Each point is reached from the start by the listed moves, each made 0, 1 or 2 times, or once backwards (-1), plus a little noise. Is the number of moves made odd or even? Then give how often each move was made.

Moves:
(1): [ 0.66 -0.04  0.08]
(2): [ 0.10  0.48 -0.08]
Start: [-0.11  0.04 -0.31]
Points:
[-0.03  0.49 -0.34] -> odd (0, 1)
[-0.08  0.05 -0.31] -> even (0, 0)
[ 0.14  0.95 -0.53] -> even (0, 2)

Moves:
(1): [ 0.25 -0.06  0.00 -0.06  0.00  0.02]
(2): [ 0.08  0.49  0.02 -0.03  0.06  0.05]
(3): [-0.01 -0.04  0.46  0.06  0.07  0.07]
(4): [ 0.08  0.02 -0.03  0.26 -0.04 -0.01]
(5): [-0.02 -0.05  0.02  0.04  0.46 -0.08]
(6): [ 0.00 -0.06 -0.04  0.03  0.07  0.36]
Start: [ 0.01  0.09  0.05  0.05 -0.27  0.01]
Points:
[ 0.59 -0.58  0.83  0.58 -0.65  0.56] -> odd (2, -1, 2, 2, -1, 1)
[-0.01 -0.54  0.86  0.48 -0.13  0.48] -> odd (0, -1, 2, 1, 0, 1)
[ 0.23  1.15 -0.35  0.22  0.14 -0.41] -> even (0, 2, -1, 1, 1, -1)
[ 0.59  0.35  1.03  0.32  0.75 -0.28] -> odd (2, 1, 2, 1, 2, -1)

Moves:
(1): [ 0.55 -0.07 -0.05  0.05  0.00  0.03  0.00 -0.07 -0.04 -0.02]
(2): [ 0.04  0.57  0.00  0.12  0.05  0.10 -0.02 -0.03 -0.07 -0.07]
(3): [-0.03 -0.02  0.49  0.01  0.02  0.06  0.02 -0.05 -0.07  0.04]
(4): [-0.09 -0.23 -0.03  0.67 -0.01 -0.05  0.12  0.00  0.05 -0.02]
(5): [ 0.03  0.01 -0.02 -0.02  0.52 -0.02 -0.03  0.05 -0.05  0.05]
(6): [-0.01 -0.07 -0.13  0.03  0.01  0.68  0.02  0.06 -0.05  0.02]
(7): [-0.01  0.02 -0.03 -0.08 -0.02 -0.04  0.42  0.06 -0.07 -0.04]
(8): [ 0.00  0.05  0.03  0.02 -0.08  0.02 -0.07  0.67 -0.02 -0.08]
(9): [ 0.05  0.08  0.11 -0.01  0.12  0.05  0.18  0.03  0.69  0.06]
Start: [ 0.09  0.09 -0.27  0.23 -0.31 -0.02  0.20  0.14 -0.09  0.06]
Points:
[-0.38  1.13 -0.01 -0.50 -0.93 -0.64  0.80  0.88 -0.26 -0.21] -> even (-1, 1, 0, -1, -1, -1, 2, 1, 0)
[-0.64  0.42 -0.16  1.58 -0.39 -0.76  0.78  0.87 -0.07 -0.16] -> odd (-1, 1, 0, 2, 0, -1, 1, 1, 0)
[-0.18  1.18 -0.52 -0.47  0.48  0.08  0.81  0.43  1.14  0.13] -> even (-1, 1, -1, -1, 1, 0, 1, 0, 2)

Moves:
(1): [ 0.42  0.03 -0.07  0.05  0.05 -0.13 -0.08  0.04 -0.05  0.12 -0.03  0.04
  0.10 -0.08  0.07]
(2): [-0.05  0.34  0.08 -0.07  0.02  0.06 -0.01 -0.08  0.04  0.13 -0.15  0.04
 -0.12  0.02 -0.11]
(3): [ 0.15 -0.06  0.46  0.17 -0.09 -0.17  0.11 -0.02  0.02 -0.08  0.07  0.02
 -0.06 -0.04 -0.02]
(4): [-0.04  0.04 -0.22  0.42  0.07 -0.07  0.10 -0.12  0.00 -0.05 -0.01 -0.02
 -0.08 -0.04 -0.12]
(5): [ 0.01 -0.06  0.12 -0.10  0.50 -0.01  0.06  0.01 -0.07  0.06  0.04 -0.07
  0.10  0.02 -0.09]
(6): [ 0.15  0.02  0.03  0.09  0.10  0.42  0.03 -0.01  0.04 -0.12 -0.11 -0.09
  0.06  0.01 -0.01]
(7): [-0.08  0.06 -0.10 -0.03 -0.07  0.02  0.40  0.12 -0.08  0.05  0.04 -0.06
  0.10 -0.25  0.01]
(8): [-0.02  0.14 -0.06  0.13  0.14 -0.02 -0.08  0.30 -0.08 -0.04  0.05  0.02
 -0.10  0.07  0.05]
(9): [ 0.09 -0.07 -0.04  0.00  0.06  0.03  0.11  0.08  0.41 -0.07  0.09 -0.08
 -0.05  0.16  0.01]
(10): [-0.09 -0.14  0.06  0.03  0.04  0.10 -0.06  0.04  0.02  0.37  0.11 -0.04
 -0.02  0.03  0.10]
(11): [ 0.05  0.12 -0.03 -0.01 -0.01  0.06 -0.10 -0.12 -0.10 -0.11  0.34 -0.18
 -0.05  0.01  0.00]
(12): [ 0.02 -0.02  0.00  0.03  0.02  0.13  0.02  0.01 -0.04 -0.05  0.19  0.38
  0.05  0.07 -0.12]
(13): [-0.10  0.10 -0.02  0.07 -0.02  0.01 -0.10 -0.03  0.11  0.00 -0.03 -0.05
  0.44  0.06  0.03]
(14): [ 0.03  0.01 -0.08 -0.03 -0.10  0.05  0.22  0.02 -0.16  0.04 -0.01 -0.01
 -0.02  0.48  0.19]
Start: [-0.24 -0.06  0.30 -0.12  0.06  0.05 -0.18  0.05  0.13 -0.13 -0.21  0.09
  0.03  0.00 -0.11]
Points:
[ 0.31  0.15  0.80  0.09 -0.10 -0.83 -0.62 -0.02 -0.19  0.87 -0.84  0.18
  0.35  0.40  0.33] -> even (2, 1, 1, 0, 0, -1, -1, 0, -1, 1, -1, -1, 1, 1)
[ 0.19  0.83 -0.06 -0.46  0.51  1.57  0.29  0.61  0.24  0.31  0.22  0.38
  0.22 -0.04 -0.20] -> odd (1, 2, -1, -1, 0, 2, 2, 1, 1, 1, 1, 2, 0, 0)
[-0.49  0.36  1.15 -0.60  0.65 -0.16  0.56  0.38 -0.44  1.50 -0.30  0.53
  1.23  0.07  0.03] -> even (1, 2, 1, -1, 2, -1, 2, 0, -1, 2, -1, 1, 2, 1)
[ 0.32  0.68  0.69  0.72  0.41 -0.19  1.26 -0.17 -0.44  0.03  0.26  0.27
 -0.56 -0.18 -0.59] -> even (1, 2, 2, 2, 1, 0, 2, 0, 0, 0, 1, 1, -1, 1)
[ 0.31  1.17 -0.05  0.85  1.14 -0.29 -0.67  0.10 -0.48  0.17 -0.20  0.08
 -0.26 -0.67 -0.63] -> even (2, 2, 0, 2, 1, 0, 0, 2, -1, 0, 1, 0, 0, -1)
[ 1.25  0.62  0.34 -0.54  0.63  0.89  0.09  0.01 -0.02 -0.48  0.04 -0.42
  0.24  1.04  0.19] -> odd (2, 1, 0, -1, 1, 2, 0, 0, 1, -1, 2, 0, 0, 2)
[-0.24 -0.06  1.52 -0.50  0.66  0.10  1.01  0.31 -0.02 -0.59 -0.28 -0.58
  0.31 -0.51 -0.25] -> odd (-1, 0, 2, -1, 2, 1, 2, 0, 0, -1, 0, -1, 0, 0)
[-0.69  0.11  0.67  0.47  1.11  0.60  0.89  0.44  0.78  0.48 -0.07 -0.92
  0.56  1.28  0.26] -> even (-1, 1, 1, 1, 2, 1, 1, 1, 2, 2, 0, -1, 2, 2)

Moves:
(1): [ 0.11  0.13  0.08 -0.03  0.01 -0.25  0.07  0.00 -0.26 -0.25  0.18 -0.02
  0.14  0.12  0.15  0.33 -0.12  0.24  0.03  0.21  0.04 -0.32  0.14 -0.15
 -0.41  0.22  0.49]
(2): [-0.09  0.09  0.00  0.11 -0.18  0.12 -0.32  0.12 -0.12  0.34 -0.05  0.11
  0.15 -0.15  0.13  0.04  0.07 -0.04 -0.36 -0.03 -0.01 -0.25  0.17  0.14
 -0.11  0.01 -0.09]
(3): [-0.10  0.10  0.22  0.18 -0.12 -0.10  0.07 -0.22  0.02  0.02  0.05 -0.16
  0.01  0.05  0.17  0.08  0.16  0.12 -0.10 -0.23 -0.08  0.30  0.13  0.07
  0.19  0.03  0.04]
(4): [-0.12  0.02 -0.02  0.25  0.00 -0.32 -0.20 -0.03  0.31 -0.27  0.22 -0.10
 -0.08  0.13 -0.24  0.15  0.14 -0.22 -0.08  0.05  0.00  0.06  0.12 -0.07
  0.14  0.48  0.14]
(5): [-0.27  0.15 -0.16  0.13  0.49  0.15  0.05  0.10  0.06 -0.22  0.12  0.22
  0.15  0.23  0.11 -0.11 -0.05  0.03 -0.35 -0.02  0.11 -0.03 -0.13  0.13
  0.06 -0.03 -0.14]
(6): [ 0.13  0.02  0.08  0.19 -0.01  0.17  0.20  0.02  0.08 -0.04 -0.12 -0.06
  0.16 -0.03  0.04 -0.08 -0.05 -0.02  0.00  0.03  0.03 -0.02  0.00  0.15
  0.12  0.02  0.06]
(7): [ 0.01  0.18 -0.22  0.00 -0.07 -0.14  0.38 -0.14 -0.15  0.13  0.08 -0.22
 -0.03 -0.17  0.08 -0.16 -0.12 -0.01  0.13 -0.01 -0.11 -0.08  0.11  0.17
 -0.09 -0.02 -0.16]
(8): [ 0.03 -0.10  0.01 -0.04  0.09 -0.06  0.12  0.08 -0.21  0.08 -0.08 -0.14
 -0.02  0.04  0.05  0.16  0.14 -0.23 -0.11 -0.01  0.08 -0.04 -0.03  0.17
  0.08 -0.18  0.05]
(9): [ 0.11  0.29  0.54 -0.12  0.15 -0.12 -0.04 -0.09  0.53  0.06  0.24 -0.11
  0.29 -0.12  0.00  0.01  0.27 -0.08 -0.02 -0.29 -0.14 -0.23 -0.14 -0.21
  0.07 -0.01  0.20]
(10): [ 0.15  0.00 -0.12  0.22  0.15 -0.07 -0.12 -0.21 -0.05  0.18  0.01  0.01
  0.21  0.14 -0.21 -0.47 -0.18 -0.08 -0.08  0.26  0.30  0.10 -0.23  0.19
  0.01 -0.20  0.29]
(11): [-0.14 -0.22  0.11 -0.04  0.09  0.17 -0.04  0.01 -0.14  0.22  0.31 -0.07
  0.03 -0.02 -0.08  0.13  0.01  0.13 -0.03 -0.25  0.11 -0.14 -0.02  0.04
  0.12  0.05  0.16]
(12): [ 0.09 -0.06  0.23  0.31 -0.01  0.15  0.10  0.02  0.07  0.26  0.16  0.23
 -0.01 -0.13 -0.18  0.17 -0.17 -0.03 -0.09  0.10  0.04  0.16 -0.03  0.19
 -0.24 -0.13 -0.09]
(13): [-0.17 -0.09  0.14 -0.17  0.06 -0.04 -0.03  0.06 -0.02  0.08  0.34 -0.23
  0.35  0.03  0.06  0.18 -0.06 -0.05  0.22 -0.07  0.03  0.15  0.08 -0.18
  0.12 -0.08 -0.08]
(14): [ 0.05 -0.37  0.02 -0.07 -0.14  0.15 -0.12  0.04  0.07 -0.05  0.24 -0.05
  0.03  0.36 -0.09 -0.13 -0.15 -0.33 -0.08 -0.19 -0.08  0.00  0.24 -0.02
 -0.04 -0.06  0.02]
(15): [-0.14 -0.12 -0.24  0.03 -0.10 -0.18  0.20 -0.05  0.12  0.25 -0.12  0.29
  0.21 -0.12  0.56  0.07  0.13  0.11  0.03 -0.04  0.10 -0.18 -0.20 -0.14
 -0.33  0.01 -0.06]
(16): [ 0.15 -0.26 -0.25 -0.10  0.09  0.17 -0.08 -0.27  0.02 -0.17 -0.14 -0.11
  0.19 -0.16 -0.14  0.17 -0.14  0.06 -0.02 -0.32 -0.17 -0.10  0.07 -0.03
 -0.23  0.22 -0.01]
(17): [ 0.06  0.08 -0.25 -0.09 -0.06  0.06 -0.08 -0.20 -0.14  0.01  0.25  0.32
 -0.02 -0.08 -0.30 -0.03  0.48 -0.05  0.07 -0.16  0.05  0.04 -0.03 -0.32
  0.10  0.17  0.32]
(18): [-0.28 -0.17  0.10 -0.06  0.18 -0.02  0.02  0.00  0.13  0.11 -0.26 -0.03
  0.33  0.11 -0.12 -0.20  0.07  0.14 -0.01  0.13 -0.06 -0.05  0.24  0.09
 -0.03 -0.02  0.19]
(19): [-0.08  0.20 -0.10 -0.19  0.08 -0.08 -0.12 -0.13 -0.11  0.07 -0.01  0.10
 -0.12  0.22  0.01  0.22 -0.01  0.00  0.29 -0.24  0.21 -0.15  0.31  0.14
  0.12 -0.08 -0.01]
(20): [ 0.16 -0.21 -0.20  0.00  0.40  0.22 -0.11 -0.16  0.10  0.19  0.07  0.02
  0.00  0.07  0.14  0.10 -0.02  0.06  0.16  0.16 -0.39 -0.12  0.13 -0.01
  0.06 -0.06 -0.08]
(21): [-0.14 -0.02 -0.05  0.02  0.01  0.05  0.04 -0.12  0.19 -0.01  0.04 -0.11
 -0.01  0.18 -0.08  0.06  0.09  0.10  0.02 -0.04  0.30  0.04  0.14 -0.18
 -0.04 -0.10 -0.11]
(22): [ 0.06  0.06 -0.02 -0.15  0.04  0.08 -0.12  0.26  0.23  0.16  0.00 -0.08
  0.05  0.30  0.18 -0.09  0.22  0.18  0.07 -0.05 -0.08  0.26 -0.13  0.08
 -0.08  0.08  0.12]
(23): [ 0.13 -0.17 -0.10 -0.10  0.19  0.07  0.10 -0.02 -0.06 -0.09 -0.15 -0.01
 -0.16 -0.25  0.17 -0.05  0.15 -0.05 -0.07  0.00  0.12  0.08  0.17  0.02
 -0.13  0.01  0.25]
(24): [-0.11 -0.39  0.11 -0.11 -0.04  0.05 -0.29 -0.20  0.00 -0.43  0.31  0.11
  0.20  0.07 -0.03  0.11  0.32  0.00  0.09 -0.11  0.05 -0.03 -0.08  0.26
 -0.09 -0.10  0.04]
Start: [ 0.11  0.28  0.37  0.05 -0.18 -0.10  0.27  0.10 -0.34  0.16 -0.08 -0.19
  0.05  0.42 -0.28 -0.14  0.02  0.35 -0.14  0.12  0.67  0.45 -0.26  0.16
 -0.04 -0.03  0.29]
Points:
[ 0.09  1.10  2.30  0.31  1.23 -0.51  0.51 -0.13  1.01  0.33 -0.22 -1.01
  1.37  0.23 -0.82 -1.33  0.19  0.71  0.05  0.90 -0.15  0.65 -0.54 -0.65
  1.55 -0.05  1.61] -> even (0, -1, 1, 0, 0, 1, -1, -1, 2, 1, 0, -1, 1, -1, -1, -1, 0, 2, -1, 1, -1, -1, 0, -1)
[-0.63 -0.59 -0.51 -0.45 -0.03 -0.36 -0.24 -0.79 -1.49 -2.17  2.51 -0.20
  1.41  1.73 -1.85  1.30 -0.06 -0.61  0.95 -0.71  0.41 -0.80  1.97  0.46
  0.00  1.45  1.22] -> even (2, 0, -1, 2, 1, 2, 2, 0, -1, -1, 0, 0, 2, 2, -1, 1, 2, 1, 2, 0, -1, -1, -1, 2)
[ 0.30 -0.20  1.40 -1.12 -0.52  0.20  0.18  0.33  1.13  0.75  1.07 -0.37
  1.55  0.97 -0.93 -0.81  1.20  0.08  0.66 -1.48  0.88  0.01 -0.43 -1.85
  0.56  0.79  2.39] -> even (0, -1, -1, 0, -1, 2, -1, -1, 2, 0, 2, -1, 1, 2, 1, 0, 2, 1, 0, -1, 0, 1, 0, -1)
